Rows are points. Each copy is the shape, with its points in the same order, turned, moved and blurred by noise. Say if it was mirrored as well.
In the rows, zero is written as 128.

Shape (9 x 3)
[[139 151 162]
 [ 89 110 164]
 [151 114 183]
 [143 117 109]
 [ 85 170 117]
 [105 110 125]
 [138 133 140]
 [133 164 112]
 [105 133 150]]
Copy 1 (9 x 3)
[[100 154 148]
 [103 179  88]
 [135 187 153]
 [147 117 116]
 [ 70 120  99]
 [126 138  89]
 [123 138 136]
 [ 99 102 135]
 [ 97 155 107]]
Copy 1 is: mirrored
Copy 2 (9 x 3)
[[142 169 128]
 [124 136 180]
 [177 168 157]
 [153 108 113]
 [ 78 136 116]
 [133 109 145]
 [148 143 127]
 [121 137  95]
 [120 140 146]]
Copy 2 is: only turned
Copy 3 (9 x 3)
[[125 156 151]
 [165 109 163]
 [102 130 167]
 [124 125  96]
 [193 162 111]
 [155 110 126]
 [124 139 132]
 [146 164 106]
 [159 130 142]]
Copy 3 is: mirrored
Copy 4 (9 x 3)
[[ 82 127 158]
 [ 90  75 118]
 [ 97  94 181]
 [143 127 143]
 [ 86 147  87]
 [125 103 116]
 [108 125 148]
 [109 160 129]
 [ 93 108 125]]
Copy 4 is: only turned

Shape (10 x 6)
[[118 132 104 142 157 136]
 [143  99 164 146 118 137]
 [109 124 102 181 148 138]
 [157 146 164 118 100 108]
 [164  90 101 118 180  91]
 [154 124 167 164 134  95]
 [ 98 170 100 127 119 122]
 [113 127 130 153 135 136]
 [ 93 131 174 140 110  72]
 [118 103 146 160 100  96]]
Copy 1 (10 x 6)
[[104 167 109 136 109 122]
 [137 110 145 166 100 140]
 [ 92 154 102 136  72 127]
 [177 128 164 127 120 129]
 [ 79 171 177 150 130  95]
 [150 130 165 151  78 102]
 [135 154  94  86 118 125]
 [119 136 109 142  97 129]
 [152  81 132 112  98  78]
 [123  95 147 125  81 120]]
Copy 1 is: mirrored
Copy 2 (10 x 6)
[[145 108 106 140 150 139]
 [137 156 123 106  96 134]
 [149 104  73 138 129 125]
 [143 153 177 117 117  95]
 [137 105 126  64 173 153]
 [122 150 124  92 117  90]
 [154  90 140 173 138 111]
 [135 127 111 141 119 128]
 [ 85 110 152 124  90  87]
 [124 114 127 107  80 109]]
Copy 2 is: mirrored
Copy 3 (10 x 6)
[[107 121 122 157 151 136]
 [107 106 141  92 116 118]
 [ 80 133 145 159 139 138]
 [172 107 144 114  95 100]
 [107 107  90 146 168  61]
 [113  83 154 134  99  92]
 [153 155 146 161 146 148]
 [108 120 145 144 143 136]
 [145 102 206 126 138 101]
 [121 131 176 110 122  98]]
Copy 3 is: only turned

Shape (14 x 8)
[[ 99  96 108 104 188  94 108 132]
 [163 151 102 188  93 125 104 129]
 [139 168 111  97 154 174 106 136]
 [134 106 130 157 112 118 137 137]
 [162 136 134 166 123 187 144 116]
 [137 104 140 139  96 139 128 167]
 [117 127 152 124 142 122 134 178]
 [138 132  65 137  94 117 166 127]
 [123 153 161 178 109 113 126 127]
 [189 141 109 148 121 109 133 111]
 [113 141 153 147  63 114 150 142]
 [128 151 160 165 162 146 128 126]
 [154 139 123 130 123  84 102 132]
 [149 104 163 118 129 175 139 108]]
Copy 1 (14 x 8)
[[153 116 151  83 154  44 111 140]
 [ 95 120 135 168 110 125 182 155]
 [ 99  99 144 104 112 125 103  90]
 [141 145 136 137 141 122 145 167]
 [110 139 165 143 142 172 151 114]
 [127 145 127 144 137 139 109 174]
 [154 125 109 134 152 112  95 140]
 [143 169 142 127  71 112 159 145]
 [134 117  97 142 156 137 174 147]
 [144 102 166 145  99 129 170 149]
 [143 149  80 128 123 155 150 173]
 [133 111 130 133 176 133 148 105]
 [140  86 131 129 114  98 148 166]
 [132 126 168  98 159 173 118 141]]
Copy 1 is: mirrored
Copy 2 (14 x 8)
[[101 159 149 164 203 106 152 138]
 [188 130  79 105 138 134 132  81]
 [190 160 178 166 148 130 109 148]
 [126 113 108 123 143 124 136 116]
 [177 107 149 110 127 162  95 114]
 [141  98 102 137 124 122 116 148]
 [127 118 119 176 131  96 108 124]
 [143 161 105  73 139 103 113 123]
 [140 125 107 147 104 138 130  68]
 [180 127 138  94 140 113 140  92]
 [123 131  83 132  71 120 124 119]
 [138 116 154 167 136 147 104  82]
 [164 138 117 140 150  93 173 105]
 [143  97 174 125 119 153 128 154]]
Copy 2 is: mirrored
Copy 3 (14 x 8)
[[132 159 125 169  86 147  63 136]
 [ 93  61 142  87 129 143 111 102]
 [128 119 106 121 137 187 121 180]
 [118 115 162 113 129 110 109 116]
 [135  78 144 115 188 135 133 139]
 [100 138 166  94 149 113 114 131]
 [ 94 140 154 132 119 115 118 165]
 [165  90 166  75  96 126 100 137]
 [ 91  83 131 126 120 101 144 115]
 [129  80 174 116 117 171 126 106]
 [105 116 147  81 113  81 152 123]
 [104  93 128 163 145 123 134 143]
 [ 97 115 145 118  90 158 116 105]
 [144 141 139 132 182 134 145 126]]
Copy 3 is: only turned
